Each row is a point. Two turns around zero, p and q, are shown by what they do to some points. Write where each new point lands after one turn and then the other. Backwards means that the second turn is done in reverse. Each puzzle has new turns, and all numbers are rounded.
(in the rows, 128 means zero)

Turn p:
[ 92  98 117] => [ 84 111 116]
[135 119 104] => [133 114 106]
[145 157 160] => [152 154 158]
[118 130 107] => [121 130 106]
[150 136 152] => [150 131 153]
Turn q:
[137 140 125] => [141 136 125]
[134 122 185] => [128 122 185]
[111 133 105] => [115 138 104]
[130 117  96] => [128 116  96]
Where do these land?
p, then q: [122 144  97] => [136 138  95]
p, then q: [123 116 174] => [113 131 173]
q, then p: [119 134 133] => [125 139 130]
q, then p: [165 136 121] => [162 110 128]
p, then q: [139 142  99] => [147 126 100]
q, then p: [100  96 143] => [ 85 124 139]

Turn p:
[121 121 136 148] => [124 131 143 146]
[147 171 155 109] => [158 166 126  97]
[153  87  93 130] => [136  81 102 152]
[130 151 121 147] => [125 153 117 141]
[101 127 157 114] => [118 132 162 105]
[116 111 106 119] => [109 105 119 126]
Turn q:
[130 172 115 139] => [122 174 131 120]
[137 127 157 120] => [120 112 142 107]
[101 124  98  98] => [116 128  81 141]
[162 101 155 137] => [154  97 158 113]
[138  98 109 134] => [157 114 121 146]
[100 145 134 140] => [ 99 142 136 141]
Where do these land?
q, then p: [118 119 122 141] => [128 134 134 146]
q, then p: [113 124 176  99] => [ 99  92 156 105]
p, then q backwards: [149 142  96 143] => [111 123  91 114]
q, then p: [148 115 102 133] => [153 129 107 142]
p, then q: [128 128 178 137] => [119 122 160  90]
p, then q: [112 139  95 114] => [117 133  95 149]

Turn p:
[137 151 107 140 153 123] => [139 143 119 146 161 134]
[125 128 117 101 136 157] => [109 136 133 107 137 156]
[127 115 144 125 146 157] => [127 106 149 113 138 146]
[136 120  91 142  92 156] => [124 119  83 131 107 163]
[159 130 112 129 152 154] => [150 133 130 124 149 167]
[123 127 141 128 129  72] => [141 145 132 132 123  75]
[140 158 123 141  80 135] => [118 136 112 168  93 145]
[117 108 166 107 130 104] => [127 126 160 106 112  93]
[ 89 115 150 139 135  94] => [118 109 133 124 133  74]
Turn q:
[ 87 142 161 122 116 129] => [132 154 156 113 131  90]
[118 116 116 128 146 140] => [117 112 134 127 148 132]
[132 137 150 105 141 136] => [157 136 142 123 141 132]
[154  93  98 147 109  99] => [113  91  88 138  96 130]
[138 126  76 140  71 116] => [ 88 131  77 103  90 136]
[137 120 156 116 153 151] => [155 117 161 130 141 141]
[140 145 121 159 125 132] => [108 142 129 148 114 144]
[118 144 148 107 164 122] => [156 139 139 141 163 119]
Where do these land?
p, then q: [143 165 116  92 152 163] => [127 159 179 126 159 146]
p, then q: [109 130 125 122 148 114] => [138 130 120 143 149 114]
q, then p: [133 159 128 136  92 140] => [ 92 146 130 151 114 140]
q, then p: [130 165 139 147 128 123] => [119 127 129 170 133 130]
q, then p: [148 100  97 122 133 122] => [131 115 101  94 132 142]
q, then p: [116 117 118 113 132 111] => [140 140 117 113 140 118]
q, then p: [137  87 184 141 102 100] => [163 130 118 133  61 101]
q, then p: [107 103 119 152 136 150] => [113 100 140 107 129 102]

Turn p:
[116 134 106 115 112 123] => [100 134 123 114 126 120]
[145 116 121 138 125 171] => [130 122  98 142 148 158]
[128 157 101 107 126  87] => [110 164 142 105 127  91]
[ 97 113 126 130 147 110] => [118 107 164 120 131 124]
[107 117 162 127 129 175] => [126 104 125 156 106 174]
[125 161 117 142 144  79] => [129 149 158 132 134  76]
[141 107 154 122 148 142] => [158 121 135 128 126 158]
[164 118 137 145  92 137] => [152 119  78 127 125 122]
Turn q:
[153 112 150 140 118 109] => [153 121 139 106 110 108]
[144 173 123 112  99 122] => [114 153  83 117 110 117]
[135 175 158 100 131 128] => [118 171 103  97 147 119]
[120 131 122 116  96 112] => [106 123 118 114 101 131]
[104 104 109 151 148 128] => [122 107 158 159 136 131]
[129 160 168 153 135 151] => [146 185 141 130 134 121]
[140  99  91 139 128 139] => [144  92 122 157 120 138]
[102  84 110 116 131 145] => [122  94 147 138 134 169]
[125 115 121 123 166 117] => [126 107 139 132 161 117]
Where do these land?
p, then q: [143 103 154 109 154 129] => [165 141 107 112 134 145]
p, then q backwards: [ 91 143 135 112 115 107] => [106 128 131 145 102  95]
q, then p: [123 116 126 149 126 141] => [144 120 113 143 124 126]
q, then p: [137 123 126 117 169 149] => [151 138 148 139 160 143]
p, then q: [115 158 141 136 116 105] => [113 131 137 117  97 105]
p, then q: [156 111 139 111 135 162] => [152 136  99 152 139 150]
q, then p backwards: [162 104  85 156  83 122] => [117 126 193 149  87 132]
p, then q: [ 96 165 117 134 126 111] => [ 97 143 159 119 111 109]

Turn p:
[144 100 107  84 144 139 161 124] => [139 134 100 111 109  92  86 141]
[129 145 118 147 158 145 103 140] => [129 150 106 152 154 148 135 120]
[116  94 120 131 157 132 129 102] => [158 119 113 116 132 139  98 106]
[163 142 123 148  86 106 133 122] => [128 122 151 151  84 122 161 134]
[129 173 101 107 119 173 117 119] => [107 192 114 115 115 144 135 141]
[124 133 172 174 131 153 129 144] => [157 122 139 129 170 141 170 145]
[108 106 130 160 106 109 141 134] => [133  83 129 116 122 134 153 117]
[124 127 147  90 118 107 106 143] => [ 93 118 153 134 136 124 102 144]
[115 132 133 111 133  89 132 123] => [108 115 147 127 129 110 113 103]
Turn q:
[141 135 156 149 132 154 166 150] => [141 120 143 155 118 115 174 106]
[136 106 133 103 119 123 130  98] => [103 109 108 125 109 144 119 137]
[ 99 151 130 132  91 140 101 114] => [128 156 149 136 134 161 123 165]
[153 163 132 129 125 131 119 127] => [148 155 127 116 106 138 137 120]
[108 103 144 138 153 160 129 121] => [115  99 133 125 160 138 159 127]
[132 123 135 118 122 122 109 109] => [123 122 123 112 117 144 120 142]
[117 132 137 160 115 161 130 150] => [154 129 147 155 148 132 155 136]
[154 135 143  87 160  96 162 160] => [109 131 113 110  92  65 139 103]
[122 108 115 169 120 114 100 136] => [163 109 144 127 152 133  99 137]
[ 99 111  95 104 165  92 161  98] => [ 65 119 119 120 145 115  89  92]
[147 142  88 118 108 116 101 146] => [157 160 100 125 127 121  96 141]
Where do these land?
p, then q: [117 124 122 129 106 161  96 130] => [133 148 114 145 151 123 162 139]
p, then q backwards: [117 141 131  90 125 149 103 120] => [100 150 114 113 120 113 108 106]
p, then q: [113 116 116 111 111 147 124  81] => [127 152 103 125 108 147 147 166]
p, then q: [130 170 125 152 150 120 119 147] => [115 133 156 134 139 139 128  82]
p, then q backwards: [128 142 102 133 153 130 141 172] => [129 111 102  93 139 153 148 146]
p, then q backwards: [130 115 161 138 132  85 140 147] => [110  92 145 154 141 121 149 150]
p, then q: [154 103 129 101  87 144 149  80] => [153 141 113 137  78 117 132 182]
q, then p: [144  81 108 113 106 100 139  84] => [120 105 101 123 113 196 115 137]
q, then p: [107 140 135 153 142 112 159 154] => [147 114 171 135 142 119 130 103]
q, then p backwards: [133 151 128 143 131 127 116 151] => [139 138 144 133 137 141 145 107]
p, then q: [135 125 151 146 165 133 120 141] => [145 115 127 105 138 126 134  90]
